Each row is a point. Before rounding, the points of a table are all equally far from one centre. They may lie mostly on one side of it. Where is the centre, to within rounding?
(in the rows, 128 means zero)

Points (10 x 3):
[[167 139 170]
 [ 95 116 148]
 [125 146 192]
 [111 101 140]
 [105 125 186]
 [103 103 163]
 [ 92 137 154]
 [115  98 175]
 [104 125 185]
 [101 126 132]]
Centre: [131 130 157]

Points (13 x 6):
[[132 147 123 164  95  82]
 [160 164 128 152 152  72]
 [122 151 125 173 152 150]
 [104 148 113 134 145  62]
 [121 141 134 170 163  94]
 [139 102  90 122 147 107]
 [121 169 134 136  91  69]
 [186 168 145 133 110  97]
 [132 150 166 152 170  98]
 [119 133 140 129 119  57]
 [155 168 155 144  99  80]
 [144 166 134 126  73 146]
 [ 92 160 125 131 108  70]]
Centre: [131 152 128 120 130 117]

Points, 11 rows:
[[148 131  89 175 142 140 111 187]
 [109 130 113 157 108  62 126 170]
 [170 165  79 136 124 153 111 145]
 [119 111 123 156 124 168 106 194]
 [110 188 123 137 109 128 115 178]
 [171 156 135 155  77 121 122 142]
 [127 147 102 161  76 141 127 179]
 [127  96  97 157  79 149 148 169]
 [ 91 124 138 178 112 132  99 156]
 [158 116 130 169 175 135 133 185]
 [119 127 160 109  71  93 141 156]]
Centre: [133 125 122 126 129 123 133 147]

Points:
[[127  89 152 120 170  90  76 120  85  93 119]
 [139 107 145  96 162 106 138 150  73  94 119]
 [135  87 164 136 120 110 130 155  94 105 111]
 [ 82  98 134  71 139 128 147 147  84 125 114]
 [111 105 159  75 162  98 125 145  90 139 104]
 [ 96  84 137 119 107 120 156 100  92 114 102]
 [117  97 164  84 155 104 121 148  57 101 102]
 [120  91 157  92 126  74 119 131  81  97  92]
 [130 116 156 101 147  70 117 135  99 100 121]
 [102  79 173 101 148 113 155 114  88 134  98]
 [111  98 149  68 166 102 113 121  73 131  95]
 [ 98 102 173 102 134  93 109 126  84 109 156]
 [ 88 110 158  67 137 125 144 128  77 113 107]
 [116  81 177 109 136  81 120 144  77 121 114]
 [122  97 153  72 170 113 134 111  76 127 110]]
Centre: [100  93 140 111 147 117 116 126  98 107 113]

Points:
[[ 85 118 160 148 146 133 130  92 114 141 184 136 107 113]
 [ 80 169 165 135 138  91  86 120 108 160  74  84  98 148]
 [123 171 129 149 185 125 132  91 101 155 132 118 113 113]
 [ 86 121 147 185 113 135 130 116 102  94 169 121 129 135]
 [112 125 157 139 147 128 146 147 151 172 114  78  86 166]
 [ 95 107 168 158 131 171  86  91 135  74 144 107 117 162]
 [ 86 137 168 173 128 158  62  60 105 113 109  97 110 171]
 [114 157 115  83 145 125 123  76  96 115 124 102 110 150]
 [100 166 168 154 129 175  73 105  76 143 140 116 101 122]
 [131 136 117 137 144 118  88  47  93 107 142  96  90 155]
 [105 141 161 144 123 117  56  72 158 115 146 119 128 106]
 [ 83 182 107 146 126 124 113 110  86 138 130  97 119 106]
 [ 69 156 165 168 140 140  88  75  95 110 155 135 111 148]
 [ 57 132 149 156 138 143  82 114 133  73 125 143  67 135]
 [ 70 175 133 119 159 143 104  84  97 131 120 113  81 118]
 [127 145 115 182  89 116  83 100 124 123 179 141 102 131]
 [114 135 169 170 155 154  90 116 115 114 184 110 121 158]
 [109 139  90 152 142 125  91  70 109  75 148 150 118 127]
 [ 94  98 134 113  93 126 126 147 110 108 151 102 145 117]]
Centre: [112 114 129 146 133 129  92 117 119 138 106 132 111 146]

Points, 21 rows:
[[178 124  89 118 141 105 101 128  92 197 135 121 150  77 106  85 102 122]
 [189 125 140 118 114 139  83  94  67 181 118  80 126  93 120  78 112  90]
 [108  92 100  79 130  83  70 106  81 138 102 134 128  93 127 111 109  86]
 [147 162 118 104 105  99 139  97  40 182 145 125  92 100 126 119 128 111]
 [164 157 131 136 111  79 120  93 119 172 128  87  92 147 129 121  99 109]
 [151 174 105  92 137  84 105 127 115 195 121 103 138  82 135 109 102 122]
 [121 130 104  99 101  71  91 122 111 180  97 127 136 125 144 119 122  93]
 [105 140 137  86 160  93  92 104  76 185 107 129 119  92 155 101 133 100]
 [186 133 129 133 104  74  96 110 103 130  88 118  96 110 140 114  81 112]
 [157 153 138 104 152  97  59 109  92 171 133  98 129  54 143 107  86 113]
 [152 158 133 151  90  92 100 133  86 153 129 140 100 117  92 109 130 115]
 [147 156 133 118 103  74 128 103 129 197 140 105 174  73 127 139 133 115]
 [144 131 144 127 116  31 106  76 104 157 126 138 135  89 138 110 113  85]
 [155 161 166 116 130 129 156 130  93 185 118 122 143 111 108 120 139  60]
 [118 132 143 135 141  76  96 102  94 171 118  79 122 102  85 116 124 144]
 [133 170  93  99 137  56 119 112 132 165 146 109 122  94 106 121  98 121]
 [119 176  86  90 113  87  95 123 118 172 142 107 105  83 125 144 105  93]
 [148 171 143 100 136 118 106 127  65 166 120 150 161  95 140 122 116  89]
 [148 156 122  94 116  90 116 144 106 187 132  99  97  98 174  64 101  83]
 [121 127 156 147  74 114 150 135 125 175 154 126 129 133 114 138 139 126]
 [ 96 131 138 110 135 104  84 102  73 186 142  94 129 124 118 117 114 136]]
Centre: [146 109 133 109 124 115 127 115 111 136 146 106 118  85 135 115 127 101]

Points:
[[132 172 101 136 111 116 112 113 116 169  61 119 122 146 127 112  79 107
   92  96  69 144 150 176]
 [141 147  79 165  98 118 153 120 104 134  58  94 108 160 134 131  82  57
  108 137 108 186 156 129]
 [137 160 137 136  85 156 123 158  80 175 103  94 124 169 128 158 105  96
  147 126  99 170 134 150]
 [175 140 100 141  77 100 143 129  97 114 111 125 124 138  83 147  97  98
  135 146 124 193 140 138]
 [148 126  81 123 121 108 144 128 117 156 141 127 107 184  97 116 111  81
  146 126 101 184 161 159]
 [135 179  80 127 116 148 127 160  99 166  73  71  79 154 131 122  87  98
  110 151 104 161 154 100]
 [156 137 111 160 122 142 122  97 116 155  96 115 118 161 128 113  92  55
  115 134 116 205 135 182]
 [152 159  74 134 103 140 123 109  96 143 106  63 115 163 188 177  99  87
  108 137 124 168 132 160]
 [143 172 125 111  83 143 118 136  96 145 131  98 107 138 128 165  60  67
  117 116 167 158 156 113]
 [129 150 134 107  94 103 122  97 121 185  74  85 132 151 112 166 125  84
  132 141  97 160 135 121]
 [151 164 109 121 101 129 132 130 119 110  87  81 139 155 137 122 112  78
  133 127  63 162 154 114]
 [181 168 108 160 116 127 129 123 118 114 102  99 122 156 149 160  61  94
   97 118 118 188 124  99]
 [151 154 122 110 141 173 170 118  99 164  93  87 104 130 139 120  91  67
  120 105 132 142 176 142]
 [154 160  79 116 108 103 154 150 142 106 134 102 116 149 120 110 101  82
  133 136 139 194 114 136]
 [123 154 104 120 128 134 159 151  80 126  61 143 117 168 128 118 128  58
  109 125 127 154 173 133]
 [104 171  77 111 126 136 126 105  74 132 111  86 117 140 104  90 105  50
  130 108 143 194 136 143]
 [169 136  90 134  83 123  93 127 120 150 106  97 127 174 122 118 130  73
  118 185 124 168 155 170]
 [131 179 132  84  99 136 116 127  93 136 101  93  95 139 126  79  77  80
  124 105 153 142 181 112]
 [125 179  99 122 121 156 150 130  99 151  61  87 118 163 136 149 107  64
   95 130 123 122 178 155]
 [162 149  96 127  79 152 146 166  97 156  88 119 111 152 127 133  81  54
  115 121 111 146 169 135]
 [152 175 128 139  86 135 159 130 112 162 100 103 100 161 140 117  95  87
  130 141  84 174 152 165]
 [129 121 136 121  76 139 104 133 122 130 101  93 106 158 135 112 142  66
  150 143 135 180 149 141]
 [124 159  91 139 127 113 122 108  88 158  74 111 108 129 144 162 112  41
  134 136 116 191 121 175]
 [145 120 106 143 130 148 164  95 126 164 113 113  81 161 174 114  86  83
   91  99 139 171 124 162]
 [157 179 106 165 112 122 136 141 115  96 113 108 120 155 170 111  91  79
  149 164 103 153 148  98]
 [162 151 111 119  97 129 156 127  86 114 119 103 153 143 139 129  74  74
  131 109 122 159 189 142]
 [118 155 104 126 127 152 163 137  73 159 104 113 116 177 127  74  77  61
  100 125 134 155 150  92]
 [164 146  87 156 101 135 149 148 124 150  91 129  89 164 119 143 141  58
  123 102  97 147 150 152]
 [135 146 128 116  93 130 138 116 103  98  93  92 134 161 101  77 100  98
   87  84 138 171 145 129]
 [136 165  83 126  83 160 106 138 105 137 106 108 141 139 126  90 148  44
  148 151 135 135 140 134]
 [137 120  80 144 120 137 167 115  81 140  92 120 122 181 157 150  72 102
  111 135 125 180 170 112]]
Centre: [143 144 102 137 127 113 114 115  92 143 105 107 111 149 130 119 102 100
 123 127 136 126 121 133]

Points, 30 rows:
[[116 174 179 142 126  81 135 141  86 102 115 139 125 186  75 107 125 155
  113  95  93 173 164 117]
 [150 157 140 143 104 101 110 194  80  79 123 109 166 222 101 103 130 144
  110 113 102 167 134 120]
 [115 141 146 151 122 110 130 151  80  76 126 127 147 134  69 101 147 160
   93 105  72 173 143 121]
 [152 150 120 143 126 148 124 205  72  95 143 113 145 192  93 127 145 114
  111 112  98 165 108  92]
 [130 149 167 110 113 140 111 198 123 124 130  93 137 156 136 160 130 161
  119 156  95 186 139 141]
 [124 165 121 148 129 126 144 165  55 104 127 133 169 188 105 115 128 162
  110 107 101 187 120 116]
 [153 115 148 121 109 120 102 164  91  55 164  77 145 162  94 162 126 146
  155 122 109 171 156 139]
 [165 155 153 139  96 109 116 165  75  92 158 123 186 166  94 134 125 132
  108 146  97 172 155 131]
 [135 181 160 137 124 127 101 186  84 102 111 117 150 157 131 150 144 137
  122 143 114 185 136 124]
 [121 116 160 136 148 100 112 171  64 105 113 115 150 172 108 140 109 158
  147 118  85 182 171 127]
 [146 134 178 134  95 104 130 150  65 127 150 102 153 177  94 135 149 167
  108 150 137 177 132 135]
 [162 152 149 112 126 124  97 149  83 102 131 154 148 139  70  97 117 167
   90 126  63 132 179 139]
 [157 164 172 144 102  93 115 163  67 115  96 109 142 159 111  96 153 128
  107 139  90 152 125 121]
 [129 145 128 165 149 128 136 178  69  57 136 136 151 186  91  77 133 149
  104 130  60 141 135 148]
 [142 150 163 100 112 137  98 189  80 102 153 136 150 193 104 135 149 151
   80 132  64 150 155 124]
 [140 147 152 142 119  83 104 137  83  94 148  96 132 166  67 100 125 148
  136 110  69 168 167 113]
 [133 175 148 132 130 114 100 183  68 100 114 127 153 185  86 162 150 124
  113 118  78 148 153 134]
 [155 146 127 139 119  99 104 170  94  70 130 114 165 141  95 138 132 116
  115 118  89 171 124 120]
 [148 159 135 137 129 121 106 159 106 131 112 137 145 144 106 133 126 164
   89 105  78 173 148 127]
 [135 141 137 163 114 120 102 153 119 109 143 109 142 146 105 138 167 131
  104 106  75 176 149 125]
 [151 168 159 132 141 109 130 182  66 127 147 118 147 155  93 115 157 150
  113  96 104 159 139 127]
 [134 149 183 134  85 103 125 129  93 122 132 140 180 160  83  98 156 127
   88 143 115 178 140 123]
 [164 154 149 155 118 115 110 156  70  95 121 104 143 161 102 100 121 155
  117 145  95 176 155 170]
 [165 155 162 124 107 136  86 148  67 100 113 122 139 158 117 136 141 128
  143 123  71 172 169 134]
 [144 188 180 122 101 107 117 168 105 107 126 122 170 162 106 101 169 148
  112 132  91 171 164 150]
 [124 196 166 144 115 114 106 160 125 120 122 105 155 171  68 117 141 115
  125 113 126 189 168 126]
 [146 153 155 135 126 103 127 134  94 112 155 116 161 150  59 104 112 153
  141 134  68 193 143 119]
 [168 162 180 136 139  92 166 149  85  90 122 133 135 187 111 111 150 153
  112 144  76 165 141 113]
 [158 141 155 159 135  95 126 171  86  91 132 125 147 163  91 107 128 148
   97 123  93 181 142 140]
 [155 136 143 161 153 125 102 165  57  89 113 109 149 182  79 119 121 144
  125 124  85 172 154 119]]
Centre: [111 132 141 114 108 151 142 148 123  99 124 128 137 177  96 107 123 143
 150 142 121 106 146 118]

Points, 30 rows:
[[108 156  95 104 187 130  92 140 121 150 104 149 105 148 119 137 137  76
  139 145  90 189  52 113]
 [106 144  79 136 181 118 106 123 112 151 119 151 124 175 141 154 127 121
  150 118  71 189  80  62]
 [ 79 142 105 109 156 123 124 112 132 180 120 137 127 137 166 123 135 124
  154 128 135 149 104  68]
 [ 95 136 111 114 179 135 116 112 147 156 151 143 135 176  99 140 151 123
  135 182  78 127  74  87]
 [ 86 148  89 118 156 111 108  96 135 132 100 110 146 177 137 139 153 105
  148 147 117 174  85  77]
 [ 88 115 125 132 171 121 113 128 111 129 142 155 124 130 124 114 110  94
  111 139 104 198  44  80]
 [ 77 132 113  92 161 143 128 129  76 145 124 127 157 121 132 159 152 141
  136 149  91 155  66 106]
 [ 81 138  98 117 165 129 144 132  89 145 111 124 109 168 132 153 149 109
  111 167  75 160  64 104]
 [ 88 138 122 103 150 156 131 105 104 130 145 154 107 149 103 136 167 131
  156 146 138 179  77 101]
 [120 114 133 116 151 147 110 121  95 144 144 114 100 133 141 155 136 100
  169 122 123 159  68 126]
 [ 69 164 108 142 189 109 146 128 142 140 130 131 143 142 116 112 151 108
  164 127 134 163  49 102]
 [104 131 112  78 177  80 112 130 104 118 104 134  96 134 113 124 130 115
  127 148  94 158  43  80]
 [ 76 161 120  86 167 121 131 115 115 140 102 138 139 141 111 111 153 124
  138 160 134 160  36 107]
 [ 84 117  66 131 148 131 128 145 130 121 154 137 108 187 139 148 128 147
  138 163 132 156  60 101]
 [ 94 111 142 101 167 133  92 110 146 144 143 129 159 139 149 156 128 115
  139 147 128 173  70  90]
 [ 66 152  94  88 169 104 119 103 125 143 136 125 129 142 124 134 161 141
  111 152 101 176  64  76]
 [112 172 103  93 184 171  91 108 125 100 111 147 131 119 136 160 153 132
  149 151 123 158  72 115]
 [108 136 110  98 149 134  97  97 116 159 156 162 150 156 108 135 167  83
  110 139  82 173  53 100]
 [ 82 129  76 118 178 128 104 144 115 122 110 136 118 134 121 146 156 133
  163 158  97 142  64  78]
 [ 67 154  65 114 199  98 101  99 103 104 123 137 149 173 121 136 170 136
  154 114 136 160  86  90]
 [ 70  95 119  72 156 107 131 134  93 131 148 130 116 132 131 127 140 140
  135 161 101 167  77 112]
 [109 148 116 110 170 149 110 140 129 120 120 127 147 130 127 116 182 112
  145 143 123 177  72  95]
 [108 142  75 101 205 146 104 148 120 131  99 150 155 149 145 152 140  92
  122 153 128 171  73  85]
 [ 79 121 113 103 171 145 122  88 105 172 126 145 138 158 133 118 107  92
  121 153 117 146  70  76]
 [ 86 152 111 114 161 137  84 133 141 131 105 155 144 162 136 166 102 150
  139 132 116 156  24 101]
 [ 86 138 112 124 154 122 112 130 106 124 136 131 110 153 115 144 133 163
  146 147 124 188  54  74]
 [108 146 152 104 168 141 118 126 107 116 109 159 101 184  93 147 146 103
  151 162 104 161  61 128]
 [118 125 116 111 181  95 104  97 108 142 148 167 110 147 117 159 134 131
  132 147 121 178  25  69]
 [123 119 116  93 161 101 147  92 151 138 101 158 165 168 146 103 146 137
  159 135 121 188  51 109]
 [102 136  89 129 173 106  82 157 132 135 125 142 170 136 130 135 144 133
  118 153 132 173  36  80]]
Centre: [122 140  98 128 168  98 118 112 118 130 128 167 136 144 123 135 121 130
 117 127 116 141  99 140]
